Each row of a before or after table is a point. The points were changed in one or more steps. Then noise was added and the rows were shuffled. The steps act on columns, c1 being the first. Name the steps. A step turns or swaps two columns, mirrors them in a line or flattens them onto one, adds a multiple of one to another, or multiplies or shifts one. Angles are multiples of 10 degrees, from the lower column toward the higher: turns from -170 to 170, lines from 10 to 170 but not 90. Use the fewest steps. Two steps may share a column if one is a turn and the other turns, adds or multiplies; they go together, in the order done. Otherwise the lowest column goes first.

Before (8 x 2):
[[  0.7   3.7]
 [ -0.4  -1.0]
 [  2.0 -10.6]
 [  1.1   4.0]
 [  6.9   4.1]
 [  7.7  -0.2]
 [  0.1   4.0]
 [ -0.3   1.1]]
After, 8 rows:
[[ 4.0 -4.1]
 [ 1.8 -1.9]
 [-1.5  1.4]
 [ 0.4 -0.9]
 [-2.5  2.3]
 [ 6.1 -5.0]
 [-0.1  0.0]
 [-1.4  1.0]]
Steps: flatten c1 and c2 onto the line at 140 degrees

Before, 8 rows:
[[ 0.0  0.0  3.4  2.6  2.5 -0.9]
 [-3.2 -0.9  0.9  5.7 -5.4  3.7]
 [-6.0 -3.6  0.0  3.1 -2.8  1.9]
 [ 0.0 -4.5  1.0 -1.7  0.2  5.4]
 [-1.5 -0.1  0.0 -0.4  3.7  4.9]
 [-7.0 11.0 -3.8 -3.3  1.0  6.3]
 [-1.3 -2.9  4.2 -1.9 -0.5  2.9]
 [-2.0 -2.8 -2.2  1.6 -5.1  1.5]]
After:
[[-0.9 -4.1  1.9 -1.0  5.1  0.7]
 [ 3.3 -1.0  0.8  5.6  2.9  6.1]
 [ 0.5 -2.7 -1.8  2.3  0.6  5.4]
 [ 2.5 -0.1  3.4  1.9  0.1 -3.0]
 [-2.2 -2.7  4.9  0.5  2.6  0.6]
 [-6.1 11.0 -6.6  4.7  6.9 -0.1]
 [-0.3 -3.1  0.8  7.0  1.4  2.9]
 [-1.5 -0.1  0.1  0.9  5.3 -2.7]]
Steps: turn c1 and c4 by -60 degrees; add -0.3 times c2 to c3; turn c5 and c6 by -80 degrees

Before (10 x 9):
[[ 0.6 -3.9  4.2  3.2  1.4 -4.7 -1.8  3.6 -2.6]
 [-2.9  3.2 -3.0 -3.8  1.0  6.8  0.5 -0.3  0.6]
 [ 1.6 -4.4  0.4 -6.0 -4.3 -8.6 -2.0  5.8  2.4]
 [-2.4  5.2 -3.9  0.4  5.0 -3.7  2.0 -2.9 -0.9]
 [ 3.3 -5.7 -1.7  2.1  3.6 -3.5  4.2 -1.4  1.3]
 [-4.6 -2.3 -1.1 -1.9 -6.3  3.9 -1.1 -4.0 -1.0]
 [ 2.2 -5.6  0.5 -2.2 -7.8  1.8  1.9 -3.7 -6.4]
 [ 0.6  4.3  5.1  0.6  0.6 -4.2 -1.9 -3.3  0.0]
 [-2.6  4.3  0.6 -0.1 -4.2  0.9  2.1  0.3  0.5]
 [ 1.8  6.8 -2.3  6.2  2.2 -2.7 -7.2 -1.2  0.6]]
After:
[[ 0.4  4.0  2.2  0.2  0.8 -4.4 -1.3 -3.0 -4.7]
 [ 3.3 -4.2 -1.6  1.6  1.6 -4.9 -1.4  3.2 -5.4]
 [ 5.8  6.7 -0.3  2.9  1.9 -2.9 -7.5 -1.3  2.4]
 [-2.5 -5.6 -8.6  1.9 -8.0  1.4  1.9 -4.1 -5.4]
 [-0.2  4.4  1.0 -2.8 -4.2  0.9  1.6  0.3 -0.1]
 [-1.4 -2.4 -1.6 -4.4 -6.4  3.6 -0.7 -3.8  0.0]
 [-3.3  3.4 -0.7 -3.1  1.3  6.2  0.3 -0.8  3.1]
 [-6.3 -4.1  3.7  0.6 -4.6 -9.3 -2.5  4.9  2.0]
 [ 0.7  5.5 -3.4 -1.7  5.4 -3.5  1.7 -2.8  2.6]
 [ 1.7 -6.0  0.8  3.8  3.4 -3.5  3.9 -1.0  2.9]]
Steps: mirror c1 and c4 in the line at 50 degrees; multiply c9 by 1.6; turn c3 and c9 by -60 degrees
